Each point is reached from the start by the listed moves, each made once or not at all, plus a little noise. Say if it took an odd or an even number of moves. Then give how often each move was made.
In the rows, 128 means zero.

Moves:
(1): [179 152 126]
(2): [ 96 189 165]
Start: [131 138 151]
Points:
[135 139 154] => even (0, 0)
[150 219 190] => even (1, 1)

Moves:
(1): [170 133 118 135 114 135 127 119 108 130 135]
(2): [120 183 151 119 124 157 138 132 125 114 100]
(3): [142 127 160 146 135 131 137 133 131 102 140]
(4): [113 130  96 165 136 130 114 137 123 134 135]
(5): [142 133 109 133 198 132 145 124 126 120 111]
(6): [125 112 139 115 130 177 100 126 137 136 141]
(7): [138 128 131 148 116 154 171 146 141 135 122]
(8): [142 110 100 106 127 125 117 181 129 113 132]
Start: [136 119 132 144 142 119 115 179 100 130 102]
Points:
[178 161 182 147 133 206 100 179  90 103 106] => even (1, 1, 1, 0, 0, 1, 0, 0)
[142 160 127 171 151 153 115 249  92  80 103] => even (0, 1, 1, 1, 0, 0, 0, 1)
[186 127  74 211 199 156 162 194  85 141  93] => even (1, 0, 0, 1, 1, 0, 1, 0)
[148 174 115 177 139 157 114 179  75 124  86] => odd (1, 1, 0, 1, 0, 0, 0, 0)
[146  98 169 147 147 168  96 186 104 110 125] => even (0, 0, 1, 0, 0, 1, 0, 0)

Moves:
(1): [167 129 122 108 115 110 110 121  92 127 107 148 144 152]
(2): [148 162 112 128 129 152 128 131 127 119 118 129 135 122]
(3): [152 153 163 122 128 129 155 115 113 145 143 128 105 154]
(4): [122 130 154 142 122 133 119 111 161 129 116 113 135 132]
(5): [124 133 135 143 136 150 192 130 144 118 109 169 110  95]
(6): [174 123 132 121 136 156 149 121 173 144 118  98 104 130]
(7): [148 111 126 165 117 103 155 129 127 149 114  71 114 124]
(8): [143 131 128 167 151 143 109 166 131 132 154 142 140 125]
(9): [107 120 156  90 114 132 143 154 139 125  97 133 140 142]
(10): [110 144 107 121 120 108 152 129 135 137 145 127 129 145]
(11): [134 126 108 136 116 114 144 137 131 109 146 131 126 117]
(12): [122 129 143 141 101 133 136 136 122 159 151 139 100 138]
(13): [116 107 141 154 121 151 137 138 114 137 146 124 153 128]
(14): [107 134 117 149 135 147 135 113 115 104 114 120 117 155]
Start: [123 136 107 113 153 113 126 129 161 112 120 128 137 122]
Points:
[201 113 166 171 138 144 219 197 193 159 146  58 121 145] => odd (0, 0, 1, 0, 0, 1, 1, 1, 1, 0, 1, 0, 1, 0)
[194 193 134 137 135 174 186  88 168 129 104  93 136 218] => even (1, 1, 1, 1, 0, 1, 0, 0, 0, 1, 0, 0, 1, 1)
[196 172 151 145 164 211 245 126 194 131 115 136 104 113] => odd (0, 1, 1, 0, 1, 1, 0, 0, 0, 0, 0, 0, 1, 0)
[188 198 137 149 144 198 249  87 181 118  88 131 118 184] => odd (1, 1, 1, 1, 1, 1, 0, 0, 0, 1, 0, 0, 1, 1)
